Each row is a point. Before rounding, the points of a table are all equally far from one centre. They may lie mostly on one side of it. Where is the centre, to within rounding?

Points (5 x 2):
0:  .05 -.56
1:  .62 -.34
2: -.11 -.36
3:  .48 -.54
4:  .33 -.60
Centre:  .25 -.23

Points, 11 rows:
0: -.18  .78  .29 -.10
1: -.67  .55  .29 -.09
2:  .01 -.14  .92 -.15
3: -.23 -.05  .94 -.16
4: -.38  .55  .66  .09
5: -.16  .40 -.44 -.19
6:  .52 -.25  .41 -.25
7: -.40  .04 -.44  .21
8: -.05 -.30  .03  .57
9: -.45 -.35  .44  .43
10: -.45  .53  .64  .07
Centre: -.13  .03  .20 -.08

Points:
0:  .61  .01  .13 -.85 -.14 -.42  .33 -.09
1:  .72  .01  .16 -.28 -.01 -.42  .14 -.15
2:  .23  .23 -.68 -.41 -.09 -.21  .35 -.15
3:  .25  .63 -.34 -.39  .53 -.42  .54  .07
4:  .48 -.37  .34 -.51  .16 -.38  .34  .62
5: -.01 -.38  .25  .02  .28 -.25  .57  .40
6:  .11 -.36 -.24  .10  .38 -.17  .15  .57
7:  .12  .20  .84 -.62  .23  .22  .52  .16
8:  .43  .41 -.32  .09  .13 -.34 -.06  .26
9:  .18 -.64  .46 -.45  .38 -.02  .29  .39
10: -.34 -.07  .05 -.27  .61 -.01  .69 -.21
11:  .10 -.30  .39 -.09 -.11  .01  .51 -.16
12: -.20 -.54  .33 -.94  .10 -.22  .09  .16
13:  .26  .09  .25 -.64  .30 -.68  .21 -.35
14:  .01 -.21 -.01 -.59  .62  .70  .40  .03
Centre:  .07  .13  .03 -.50  .24 -.01  .15  .20

Points (16 x 11):
0:  .47  .10  .54 -.39 -.24 -.49  .01 -.19 -.15  .39 -.21
1:  .16 -.75 -.38 -.22 -.37 -.48  .15 -.27  .12 -.06 -.35
2:  .64 -.06  .01 -.64 -.14 -.15  .09 -.51  .37  .10 -.15
3: -.42 -.38 -.17 -.25 -.34  .38  .52  .13  .14  .58 -.51
4:  .47  .01 -.43 -.39 -.65  .13  .33 -.04  .08  .19 -.80
5:  .06 -.03 -.27 -.27 -.27 -.62  .13 -.53 -.20 -.16 -.31
6:  .71 -.27  .23 -.28 -.70 -.21  .12 -.10  .27  .24 -.64
7:  .04 -.11  .39 -.70  .26 -.20  .31 -.11 -.08  .33 -.70
8: -.09 -.29 -.28 -.94 -.18 -.12  .01 -.08 -.12 -.09 -.29
9:  .01 -.30 -.05 -.27 -.91  .32  .47  .14 -.11  .11 -.63
10:  .35  .01 -.48 -.28 -.82 -.23 -.01 -.15  .00 -.04 -.48
11: -.16 -.13  .22 -.42 -.02 -.13  .49  .70 -.16  .39 -.35
12:  .43 -.49  .06 -.31 -.79 -.08  .53  .09  .30  .22 -.64
13:  .36 -.81 -.27  .12 -.53 -.07  .13  .22 -.02 -.04 -.14
14: -.01 -.25 -.29  .23 -.11 -.30  .75 -.42  .36  .24 -.43
15: -.06 -.10  .07 -.57 -.04 -.48  .44 -.27  .42  .62 -.27
Centre:  .11 -.13  .03 -.15 -.19 -.01  .21 -.02  .07  .13 -.28

Points:
0: -.94 -.45 -.29 -.44  .51 -.19 -.05  .40 -.06  .13 -.13  .09  .29 -.42
1:  .07 -.90 -.75 -.36  .37  .07 -.18  .35  .18 -.10  .23  .03 -.65 -.37
2:  .55 -.15  .22 -.36 -.27 -.20  .23 -.02 -.21  .29 -.50  .57 -.19 -.45
3:  .18 -.15 -.53  .57  .30 -.06 -.04 -.02 -.17  .34 -.19  .56 -.74 -.38
4: -.01  .38 -.02 -.06 -.39 -.63 -.29  .02 -.44 -.36 -.20 -.11 -.07 -.34
5: -.27 -.54 -.34  .16  .04 -.22  .27  .18 -.44  .34  .30  .12 -.10 -.82
6: -.50 -.35 -.64 -.38 -.18 -.13  .37  .27  .39  .08 -.49 -.18 -.26 -.36
7: -.51 -.13  .28 -.44  .75  .14  .19  .27  .26  .17 -.11 -.05  .11 -.47
8: -.18 -.82 -.39 -.14  .23 -.60 -.48  .42  .27  .47  .09  .17 -.74 -.23
9: -.04 -.09 -.46 -.66  .24 -.13  .07  .54  .09 -.08  .36  .72  .55 -.31
10:  .02  .15 -.50 -.52  .11 -.64  .16  .61  .04  .80 -.27 -.06 -.38  .08
11:  .37  .06 -.15  .17  .15 -.07  .62  .52  .00  .42 -.01 -.34 -.47 -.07
12:  .24  .14 -.16 -.10  .25 -.45 -.29 -.10 -.44  .65  .46  .42 -.29 -.57
13:  .04 -.56  .27 -.03  .23 -.76  .17  .13 -.22  .07 -.19  .10  .02 -.66
14: -.74 -.04 -.28 -.40  .42 -.10  .22  .37 -.08  .58 -.66 -.01 -.32 -.22
15: -.41 -.16 -.73 -.69  .27 -.72  .17  .27 -.07  .40 -.13  .29  .01 -.40
16:  .20 -.37  .08 -.41  .38 -.29  .34 -.32 -.13  .31  .53  .13 -.26 -.50
17:  .16 -.32 -.18 -.06  .48 -.17  .19  .19 -.02 -.71  .13  .60 -.14 -.56
18: -.16 -.41  .34 -.71  .26  .10 -.43 -.42  .07  .58 -.08  .42 -.50 -.13
19: -.13 -.40 -.38 -.40  .79 -.42 -.17  .02  .21 -.60  .19  .47  .11  .25
20:  .22  .06 -.37  .20  .41 -.37  .56  .36  .22  .33 -.11  .56  .06 -.41
Centre: -.04 -.18 -.19 -.19  .11 -.05 -.19  .22 -.07  .11 -.04  .18 -.14  .03

Points (26 x 20):
0:  .15 -.29  .23 -.15 -.39  .20 -.06  .49  .48 -.37 -.24  .01 -.01 -.25  .29  .29  .53 -.16 -.07  .65
1:  .43 -.55  .14 -.05 -.51  .38 -.06  .42  .10 -.33 -.54  .05 -.43 -.24  .10  .24 -.08  .18 -.05  .14
2: -.07 -.52  .15  .12 -.14  .15 -.38  .45  .14 -.55 -.51 -.04 -.25 -.51  .23  .03 -.17  .17 -.35  .67
3: -.33 -.28  .10  .33 -.45 -.09  .06  .01  .10  .20 -.52  .00  .03 -.58 -.02  .67 -.11 -.17 -.14  .38
4: -.21 -.27  .42 -.09 -.14  .26  .00  .51  .01 -.49 -.09 -.05  .10 -.85  .46  .39 -.06  .17 -.53  .03
5:  .04 -.27 -.02  .24 -.62  .39  .02  .32 -.21 -.37  .03 -.48 -.01 -.74  .23  .63  .09 -.24 -.36  .06
6: -.07 -.57  .47 -.04 -.54 -.24 -.17 -.06 -.01  .02 -.23 -.30 -.08 -.70  .28  .25 -.19 -.15  .09  .25
7: -.27 -.61  .06  .12 -.06 -.01  .42  .01 -.28  .19 -.43 -.08  .25 -.40 -.15  .16  .19  .08 -.36  .57
8: -.02 -.52 -.02 -.11 -.41  .36  .18  .02  .01  .12 -.23 -.04 -.14 -.52  .54  .42 -.03  .49  .05 -.04
9: -.24 -.20 -.26  .14 -.46  .04 -.24 -.20  .04 -.75 -.30 -.39  .27 -.71  .21  .16  .40  .20 -.03  .55
10:  .03 -.24 -.18 -.04 -.67  .10  .10 -.09  .22 -.25 -.24 -.48 -.34 -.51  .10  .62  .10  .28 -.52  .45
11: -.02 -.26  .17  .22 -.36 -.23  .36  .59  .21 -.08 -.73 -.33  .15 -.23  .21  .20  .03  .17 -.52  .62
12: -.01 -.54  .28 -.15  .02 -.13 -.03  .01  .22  .06 -.01 -.19 -.04 -.38  .69  .35  .08  .15 -.13  .53
13:  .05 -.47 -.22 -.04 -.58  .01 -.37  .12 -.01 -.06 -.51 -.17  .31 -.66  .52  .19 -.25  .23 -.30  .20
14: -.05 -.72  .20  .14 -.25  .15 -.06  .27  .25 -.64 -.17 -.02  .03 -.33 -.24  .31  .39  .37 -.03 -.13
15:  .07 -.67 -.49  .11 -.33  .08 -.04  .49  .17 -.06 -.19 -.02 -.47 -.30  .30  .28  .16  .26 -.35 -.10
16: -.03 -.32  .23 -.11 -.49  .25 -.11  .02  .12 -.30 -.13  .20 -.20 -.20  .57  .45  .03 -.27 -.57  .41
17:  .12 -.67 -.14  .17 -.26  .10 -.13  .19  .37 -.19 -.12  .20  .29 -.55  .12 -.07 -.18  .41 -.21  .07
18:  .12 -.62  .19 -.16 -.73  .26 -.14  .38 -.01 -.01 -.09 -.52 -.03 -.55  .33  .35  .06  .33 -.25  .12
19: -.30 -.39 -.05 -.12 -.60  .22 -.22  .09  .07 -.36 -.18 -.02 -.10 -.94  .65 -.02  .35 -.04 -.21  .52
20:  .09 -.26  .01  .20 -.53  .43 -.16  .13 -.29 -.07 -.27 -.05 -.28 -.39 -.03  .00  .18  .12 -.91  .36
21: -.24 -.62 -.12  .33 -.22 -.02 -.07  .29 -.19 -.10  .08 -.32 -.75 -.54  .15  .13  .36  .28 -.28  .47
22: -.28 -.56 -.10  .26 -.28  .23 -.26  .32  .11 -.66 -.24 -.23 -.10 -.56 -.26  .09 -.06  .13 -.26  .67
23:  .54 -.09  .25  .16 -.62 -.28  .03  .16  .00 -.30 -.42 -.56 -.36 -.50  .16  .56  .05  .12 -.22  .04
24: -.10 -.78  .17  .02 -.33 -.03 -.30  .32 -.12 -.51 -.30 -.29 -.15 -.47  .30  .06  .34 -.02 -.45 -.34
25:  .21 -.33  .09  .13 -.44  .01 -.53 -.02 -.04 -.61 -.46 -.18  .00 -.18  .50  .49 -.08  .21 -.11  .46
Centre: -.04 -.16  .01  .10 -.34 -.10  .07  .24 -.13 -.29 -.20 -.06 -.06 -.41  .18  .14  .19  .12 -.16  .23
